Each row is a point. The ring and each string are closed loops that go straight from each point to the next, and from the last back to the first. Before rounding, they use only three directions, however many columns there are. Count how often each string passes through the ring. Passing back the other way cancels.

Ring:
[[ 46   5  10   6]
 [ 46  14  19   0]
 [ 28  24  25 -10]
 [  0  27  12  -9]
 [-18  18  -8  -2]
 [-20   5 -16   1]
 [  0 -11 -12   1]
 [ 29  -9  -2   6]]
String:
[[ 29  -1  18  -9]
 [ 56   0  33 -11]
 [ 60  17  12  14]
 [ 48  20   1  19]
 [ 18   8   6  -2]
 [ 35  -3  28 -17]
 [ 56 -11  18   0]
 [ 49  -7  -6  19]
 [ 29   4  -9  16]
 [ 20   6   0   4]
 [ 25  -2  13  -8]]
Times through: 2

Ring:
[[ 35  -7 -14 -17  15   7  -6  -1]
 [ 34  16  12 -11  14   1 -11  -5]
 [ 17  25  20   3   9  -6  -3  -8]
 [ -1  19  15  15   5 -10  10  -8]
 [-19  -2  -9  22   1 -11  26  -6]
 [-16 -18 -32  16   3  -7  26  -3]
 [  0 -24 -42   3   7   0  16   0]
 [ 24 -18 -30 -13  13   6   1   0]]
String (12 x 8):
[[ -4 -38 -34   4   6   2  27  -1]
 [  3 -14 -12   5   7  -2  17  -3]
 [ -7   1 -34  12   5  -8  11  -3]
 [-29  -9 -40  26   0 -12  28  -3]
 [-31 -22 -26  27  -1 -10  39  -4]
 [-12 -22 -13  14   3  -4  30  -4]
 [-11 -28 -17  12   4  -3  31  -3]
 [-13 -38 -32  11   4  -1  34  -2]
 [  3 -19 -19   3   7   0  18  -2]
 [  6  -1 -38   2   9  -3   3  -2]
 [  6 -12 -60  -2   9  -1   3   1]
 [  1 -41 -58  -2   8   4  20   2]]
Times through: 2
String:
[[ 15   8  22   2   9  -3   7  -7]
 [  8   4   7   5   8  -4   9  -6]
 [  3  19  -6  10   7  -9   2  -6]
 [-12  25  -1  22   2 -15  10  -8]
 [-35   4   5  36  -3 -17  36  -9]
 [-32 -18  -5  30  -2 -12  42  -7]
 [-13 -20 -12  15   3  -5  30  -4]
 [  0  -4 -21   8   6  -5  12  -3]
 [  2  -7 -21   5   7  -3  12  -3]
 [  6  -8 -20   3   8  -2  11  -3]
 [ 10  -2 -48  -2  10  -2  -1   0]
 [ 23 -17 -49 -13  13   5  -2   2]
 [ 37 -25 -30 -22  16  11  -2   1]
 [ 30 -18  -5 -14  14   8   4  -2]
 [ 44 -11   7 -22  17  10  -5  -2]
 [ 51   5  21 -24  18   9 -14  -4]
 [ 28   0  20  -8  12   3   2  -5]
 [ 14  -1   4   0   9  -1   8  -5]]
Times through: 2

Ring (6 x 9):
[[ 29  25   7  -9  -3  -4   3  20   1]
 [ -5  32  13 -16  -2   0   2  17 -11]
 [-32  12  10 -19  -2   5   3   4  -3]
 [-23 -17  -1 -15  -1   6   5  -7  18]
 [  1 -22  -5 -10  -1   3   5  -5  27]
 [ 33  -3  -1  -6  -3  -3   4   8  21]]
String, 23 rows:
[[ 12  -5   5 -11  -4  -3   2   2  18]
 [  8   1   7 -12  -4  -2   2   5  13]
 [ 25  -1  14 -10  -8 -10  -3   4  20]
 [ 47   5  21  -8 -12 -17  -7   8  21]
 [ 60  20   2  -3  -3  -8   3  23  11]
 [ 41  24  -7  -5   3   1   9  25   2]
 [ 19  18 -15  -7   7  10  13  21   0]
 [ 10  17   4 -11  -1   0   4  14   2]
 [  4  11   1 -12   0   3   6  11   4]
 [  5  28 -11 -10   7  11  13  24 -10]
 [ -2  23  -8 -12   6  10  11  19  -7]
 [ -7  16   6 -14  -1   3   4  11  -1]
 [-17  14  28 -20 -10  -8  -6   2   2]
 [-43  17  35 -25 -11  -6  -8  -2  -6]
 [-53   9  16 -23  -3   6   1  -2  -5]
 [-44   0  -9 -17   6  16  11   1   0]
 [-14   0 -14 -12   6  13  13   7   6]
 [-11  -3   1 -14  -1   4   5   2  11]
 [-13  -8  14 -16  -7  -3  -2  -5  17]
 [ -3  -2   4 -13  -2   1   3   2  13]
 [  1  -5  -7 -10   2   6   8   4  14]
 [  1  -5  14 -14  -7  -5  -2  -1  17]
 [ 11 -17  12 -11  -9  -7  -3  -6  28]]
Times through: 2

Ring:
[[ 37  11 -42   1   2 -10 -33 -25 -20  -6  -8]
 [ 20  24 -29  -8   5 -20 -16 -24 -31  25 -19]
 [  2  25 -10  -8   5 -19   1 -14 -32  36 -26]
 [-16  14  18   2  -1  -4  17   4 -23  29 -27]
 [-20   1  31  12  -7  10  19  16 -12  11 -23]
 [-12 -17  32  25 -12  26   9  25   2 -22 -12]
 [  6 -26  11  33 -12  31 -10  20  10 -50  -1]
 [ 24 -23 -13  30  -9  24 -26   6   6 -55   4]
 [ 35 -12 -32  20  -4  11 -35  -8  -2 -43   3]]
String (20 x 11):
[[-29  29  11  -6   8 -21  27  -2 -36  54 -35]
 [-27  19 -14  11  14 -18  18   0 -30  21 -23]
 [  0   9  -9   8   2  -5  -2  -4 -20   6 -17]
 [ 15  12  -4  -2  -4  -4 -10 -11 -20  15 -18]
 [ 37  26  -1 -25  -9 -12 -21 -27 -29  44 -26]
 [ 16  36 -21 -20   6 -29  -9 -29 -40  51 -28]
 [ -2  38 -30 -13  15 -35   2 -25 -43  49 -28]
 [-17  20 -26   8  15 -21   9  -7 -31  18 -20]
 [-28  32 -24   1  20 -33  20 -10 -41  41 -28]
 [-20  36  -1 -12  11 -28  20 -11 -41  60 -35]
 [-14  27  16 -11   1 -16  18  -5 -33  53 -34]
 [-47  22  15   8  11 -16  39  11 -32  41 -33]
 [-37   7   3  21   9  -5  26  15 -20   8 -21]
 [ -5   2   5  13  -2   4   4   6 -14   0 -16]
 [  9   2  18   3 -11   9  -4   2 -11   8 -18]
 [  0   4  49  -4 -18  14  10   9 -12  27 -27]
 [-27   6  52   4 -10  10  29  20 -15  31 -31]
 [-40   9  35  11   0   2  35  20 -19  26 -29]
 [-42   9   6  20  10  -6  30  16 -22  12 -23]
 [-39  21  18   4   7 -13  34   9 -30  42 -32]]
Times through: 2

Ring:
[[ 33 -10 -17 -10   6   8  10  -5  -2  20  14   7]
 [ 34   2  -8  -9   3   2  -6 -11  15  13  36  -6]
 [ 19   9   6  -4  -4  -4 -19 -14  25   2  39 -19]
 [ -3   7  19   2 -13  -8 -23 -12  23  -5  26 -25]
 [-22  -1  24   9 -18  -7 -15  -7  13  -8  -1 -22]
 [-26  -9  14  12 -16  -1   3   0   3  -5 -27 -12]
 [-16 -16  -2  10 -10   6  22   6  -5   3 -43  -1]
 [  5 -20 -18   3   0  12  31   6 -11  14 -37  11]
 [ 26 -17 -21  -7   6  11  21   0 -10  21  -6  13]]
String (24 x 12):
[[ 12  -9   4  -6  -3   0  -6  -9  -4  11  18  -2]
 [ 13  -4  -3  -2  -3   2   1  -6   7   8   9  -6]
 [ 15  -2  -5  -1  -2   3   2  -6  12   7   9  -7]
 [ 39  14 -14  -5   4   2  -4 -11  37   7  37 -17]
 [ 38  21  -2  -7   1  -4 -22 -17  45   2  60 -26]
 [ 19  14  15  -5  -6  -8 -31 -18  31  -1  55 -26]
 [  4   4  21  -3 -10  -8 -28 -15  15   0  39 -20]
 [  0  -5  13  -1  -9  -3 -12  -9   3   4  15 -10]
 [ 12   4  -1   1  -5   0  -4  -7  22   2  14 -16]
 [ 16  13   3   1  -6  -3 -14 -12  35  -2  31 -24]
 [ 18  18  12  -2  -7  -8 -29 -18  40  -4  52 -31]
 [ 16  11  15  -5  -7  -8 -29 -17  26   0  50 -24]
 [ 13   3  14  -6  -6  -6 -24 -15  13   4  41 -16]
 [  8  -5   2  -1  -5   1  -2  -6   6   6   8  -7]
 [ 32   6 -14  -4   3   4   2  -8  25   9  23 -10]
 [ 60  12 -28 -12  12   7   2 -11  34  16  47  -8]
 [ 55   0 -19 -17  12   5  -4 -13  11  22  51   2]
 [ 23 -13   2 -13   1   1  -8 -11 -12  18  30   5]
 [ 16 -10  -3  -6  -1   3   1  -7  -4  13  12   1]
 [ 21  -6 -12  -3   1   6   9  -4   7  12   5  -1]
 [ 45  -5 -30  -9  11  12  19  -4  10  21  14   6]
 [ 54  -3 -37 -10  14  14  22  -3  14  23  16   7]
 [ 47  -9 -22 -16  11   9   7  -8  -2  25  30  10]
 [ 35  -9  -9 -14   6   4  -2 -10  -4  20  33   6]]
Times through: 4
String:
[[-26 -18  -2  15 -13   7  28   9  -5   0 -60  -1]
 [-10 -11 -14  14  -7  10  33   9   7   2 -52  -2]
 [ -3  -7  -5   7  -7   5  15   2   8   3 -23  -6]
 [-16 -13  17   3 -13  -2  -5  -4  -8   2  -8  -6]
 [ -9  -7  13   3 -11  -2  -5  -5   2   1  -2 -10]
 [ -5   5  10   7 -12  -3  -8  -7  25  -6   5 -22]
 [-14  14  29   8 -19 -12 -30 -14  34 -14  26 -36]
 [-28   8  44   7 -24 -16 -40 -16  21 -16  27 -35]
 [-19  -9  26   3 -16  -7 -17  -8  -4  -1   5 -12]
 [-14 -10  16   4 -13  -2  -5  -5  -2   1  -6  -9]
 [-38 -19  23  11 -20  -2   1   1 -14  -3 -34  -7]]
Times through: 0

Ring, 10 rows:
[[ 19   0  -5  -3  13  -2   7   0 -11  -5 -12  11   1   6]
 [ 21 -10  -8  -7  12  -1   0  10  -8  11 -10  16  -5   5]
 [ 15 -25 -12 -12  -1  -2 -13  28   5  35  -3  18 -13   3]
 [  8 -26 -15 -12 -11  -3 -21  31   8  40   2  13 -12   1]
 [ -2 -14 -20 -13 -23  -7 -31  24   3  37   6   0  -3  -4]
 [ -9   3 -22 -10 -29 -11 -34   8  -7  20   7 -14   9  -7]
 [-11  16 -18  -4 -28 -11 -25  -4 -10  -2   3 -21  16  -6]
 [ -9  21 -11   4 -21  -8  -8 -10  -7 -23  -2 -21  17  -3]
 [ -2  20  -3   9 -10  -5   8 -12  -4 -35  -8 -14  13   1]
 [  9  13  -1   6   4  -3  14 -10  -7 -30 -12  -2   8   5]]
String (25 x 14):
[[  1 -14 -11  -4 -16  -4 -12  21  10  17   0   3  -6   1]
 [ -4 -17 -13  -6 -25  -5 -20  27  15  26   4   1  -7  -1]
 [ -3  -8 -12  -4 -20  -5 -15  17   7  14   2  -2  -2  -1]
 [-10  -3 -19  -7 -31  -9 -28  14   3  19   7 -11   4  -5]
 [-18  20 -33 -16 -40 -17 -54  -5 -24  23  12 -28  24 -14]
 [-12  23 -28 -12 -29 -15 -40 -10 -25   9   6 -25  23 -11]
 [  0   6 -14  -5 -14  -7 -15   1  -8   2  -1  -8   8  -2]
 [ -7   9  -8   5 -22  -6  -5   1   4 -14  -1 -13   8  -1]
 [-14  28  -7  10 -26  -9  -2 -16  -4 -38  -2 -27  20  -3]
 [-11  37  -7  11 -19  -9   1 -26 -14 -48  -6 -29  26  -3]
 [ -1  23 -10   3  -9  -8  -3 -16 -15 -25  -6 -15  17  -1]
 [  3   6  -7   2  -8  -5   0   0  -3 -12  -6  -5   6   1]
 [  4   4   0   8  -5  -2  12   1   6 -23  -9  -2   2   5]
 [ 11  13   4  12   7  -1  25 -11  -2 -41 -15  -1   6   7]
 [ 17  17  -5   1  15  -4  10 -16 -22 -25 -15   1  12   4]
 [ 23  14  -8  -5  21  -4   6 -16 -29 -14 -16   7  11   4]
 [ 29   7  -9  -9  27  -3   5 -10 -30  -4 -17  15   6   5]
 [ 18   0 -13 -10  10  -4  -7   1 -19   9  -9   9   4   2]
 [  9  -5  -9  -4  -3  -3  -5   9  -2   7  -5   6  -1   2]
 [ 11 -16  -5  -2  -1   0   2  19   9  10  -6  12  -9   5]
 [ 22 -30 -10 -12   8   0  -7  30   5  37  -6  26 -17   6]
 [ 21 -41 -10 -14   4   1 -11  42  14  50  -3  31 -24   6]
 [ 16 -36 -18 -20  -3  -2 -26  39   5  60   1  24 -18   2]
 [  8 -18 -19 -16 -10  -6 -27  23  -3  41   2  10  -6  -1]
 [  5 -11 -21 -15 -13  -7 -29  17  -8  35   2   4   0  -3]]
Times through: 4

Ring, 9 rows:
[[ 14 -23 -22   2  17  -6 -36 -11  -8  12  18   8  -8 -16]
 [  6 -39 -12 -10   4  -9 -17  -2   0   9  33   1  -3  -3]
 [ -2 -34  -3 -17  -8  -9   5   5   5  -2  31  -7   2   8]
 [-10 -13   3 -17 -15  -7  24  10   7 -11  21 -13   4  11]
 [-11  17  -1  -5  -8  -3  22   6   2 -12   5  -9   2   0]
 [ -6  36  -8   6   1  -1  11   0  -4 -12 -11  -5  -1 -11]
 [  0  42 -12  10   7   0   1  -3  -9 -14 -21  -4  -3 -15]
 [  8  28 -19  10  13  -1 -16  -7 -12 -10 -19  -1  -5 -17]
 [ 14   1 -23   7  18  -4 -31 -11 -11   2  -1   5  -7 -18]]
String (29 x 14):
[[  8 -25 -18   0  12  -7 -26  -8  -3  15  28   9  -7 -14]
 [  9 -51 -17  -7  10 -10 -30  -7   0  22  46  10  -6 -10]
 [  5 -48 -12 -11   4 -10 -19  -3   2  16  44   5  -4  -4]
 [  2 -18 -11  -6   3  -7  -8  -2   0   4  23   0  -3  -5]
 [ -1 -15  -5 -11  -5  -7   4   3   2  -6  17  -7   1   3]
 [ -8 -26   6 -26 -20  -9  27  14   8 -17  23 -19   7  21]
 [ -8 -14   4 -21 -18  -7  26  12   6 -18  16 -18   6  17]
 [ -2  -2  -7  -7  -3  -5   5   2   0  -8  10  -7   0  -1]
 [ -6  -6  -4  -7  -5  -5  10   3   3  -2  20  -5   0  -1]
 [ -3   2  -7  -4  -2  -5   5   2   0  -6  10  -5   0  -3]
 [ -6   9  -2  -9  -9  -4  18   6   1 -16   2 -13   3   5]
 [ -4   9  -6  -4  -3  -4   9   3  -1 -11   3  -8   0  -2]
 [ -3  12  -9   2   3  -3   1  -2  -2  -3   6  -1  -2 -10]
 [ -8  34  -9  10   5   0   6  -3  -3  -2  -1   2  -4 -18]
 [-10  60  -8  15   4   2  14  -2  -5 -12 -19  -2  -3 -19]
 [ -7  55  -6   7  -1   1  18   2  -6 -24 -28 -11   0  -9]
 [ -2  29  -7  -1  -2  -2  11   2  -5 -20 -16 -11   1  -3]
 [  2  14 -13   4   7  -3  -6  -4  -6  -4  -1  -1  -3 -12]
 [  5  38 -19  15  15   0 -14  -9 -11  -5 -18   3  -6 -23]
 [  7  47 -19  15  15   1 -13  -8 -14 -15 -32  -2  -5 -20]
 [  8  41 -18  10  12   0 -11  -6 -14 -20 -33  -6  -4 -14]
 [  6  21 -14   2   6  -2  -6  -2  -9 -17 -18  -8  -2  -7]
 [  4   4 -13   1   6  -4  -9  -4  -5  -3   4  -1  -3 -10]
 [  8   2 -19   6  13  -4 -22  -8  -8   3   4   4  -6 -16]
 [  5   1 -13  -2   6  -5 -10  -3  -6  -7   1  -4  -2  -7]
 [ 16 -14 -22   2  16  -6 -34 -10 -10   3   5   4  -7 -13]
 [ 19 -30 -27   4  22  -7 -48 -14 -10  17  21  12 -10 -20]
 [ 11 -25 -16  -6   8  -7 -22  -4  -5   1  15  -1  -4  -5]
 [  5 -10 -13  -2   6  -6 -12  -4  -3   1  14   0  -3  -8]]
Times through: 2
String:
[[  3 -21 -10 -10   0  -7  -6   0  -1  -3  18  -5  -1   0]
 [  3 -42  -6 -19  -5 -10  -3   4   3  -1  31  -7   1   9]
 [  0 -54  -3 -24 -10 -11   2   6   7   1  42  -8   2  13]
 [ -4 -32   1 -23 -14  -9  15  10   6 -11  26 -15   5  16]
 [ -2  -9  -5 -10  -5  -6   6   4   1  -9  12  -9   1   3]
 [  0  -8  -9  -4   2  -6  -3  -1  -1   0  17  -1  -2  -5]
 [ -6 -20  -4 -10  -6  -7   7   3   5   2  30  -3   0   1]
 [-16 -19  10 -24 -23  -8  37  15  12 -14  29 -18   7  19]
 [-20  -4  14 -26 -30  -7  52  20  12 -26  16 -25  11  25]
 [ -9   5   1 -12 -13  -5  24   9   3 -18   6 -15   4   8]
 [ -4   5  -6  -4  -2  -4   7   2   0  -7   8  -5   0  -3]
 [ -6  12  -6   0  -1  -3   8   1   0  -4   9  -3  -1  -8]
 [ -9  24  -7   6   1  -2   9  -1  -1  -2   6   0  -2 -13]
 [ -2  12 -10   2   3  -3   0  -2  -3  -4   4  -2  -2 -10]
 [ -4  22  -6  -1  -2  -2  11   2  -3 -15  -7  -9   1  -3]
 [ -6  40  -6   3  -1   0  15   2  -5 -20 -18 -10   0  -6]
 [ -4  59 -11  14   6   2   8  -3  -9 -17 -29  -5  -3 -17]
 [  0  56 -15  16  11   2  -2  -6 -11 -14 -29  -2  -4 -21]
 [  3  31 -18  13  14   0 -14  -8 -10  -2 -11   4  -6 -22]
 [  2  14 -12   2   5  -3  -5  -3  -6  -8  -3  -3  -3  -9]
 [  3  24 -12   2   4  -2  -1  -1  -8 -17 -17  -8  -1  -7]
 [  8  36 -17   7  10  -1  -9  -5 -13 -21 -31  -8  -3 -12]
 [ 15  34 -24  13  20   0 -27 -11 -17 -13 -31   0  -7 -21]
 [ 14  11 -25  13  22  -2 -34 -13 -13   4  -6   8  -9 -24]
 [  8   2 -19   5  13  -4 -22  -8  -8   3   4   4  -6 -16]
 [  7  -1 -15   1   9  -4 -15  -5  -6  -3   3  -1  -4 -10]
 [ 12 -10 -19   0  12  -5 -25  -7  -8   0   5   1  -5 -11]
 [ 21 -33 -28   3  23  -7 -50 -15 -11  16  20  12 -10 -19]
 [ 20 -43 -30   6  27  -8 -57 -18  -9  29  35  20 -12 -25]
 [ 10 -24 -21   3  16  -6 -32 -10  -5  17  26  11  -8 -18]
 [  4 -11 -13  -2   6  -6 -13  -4  -3   3  16   1  -4  -9]]
Times through: 2
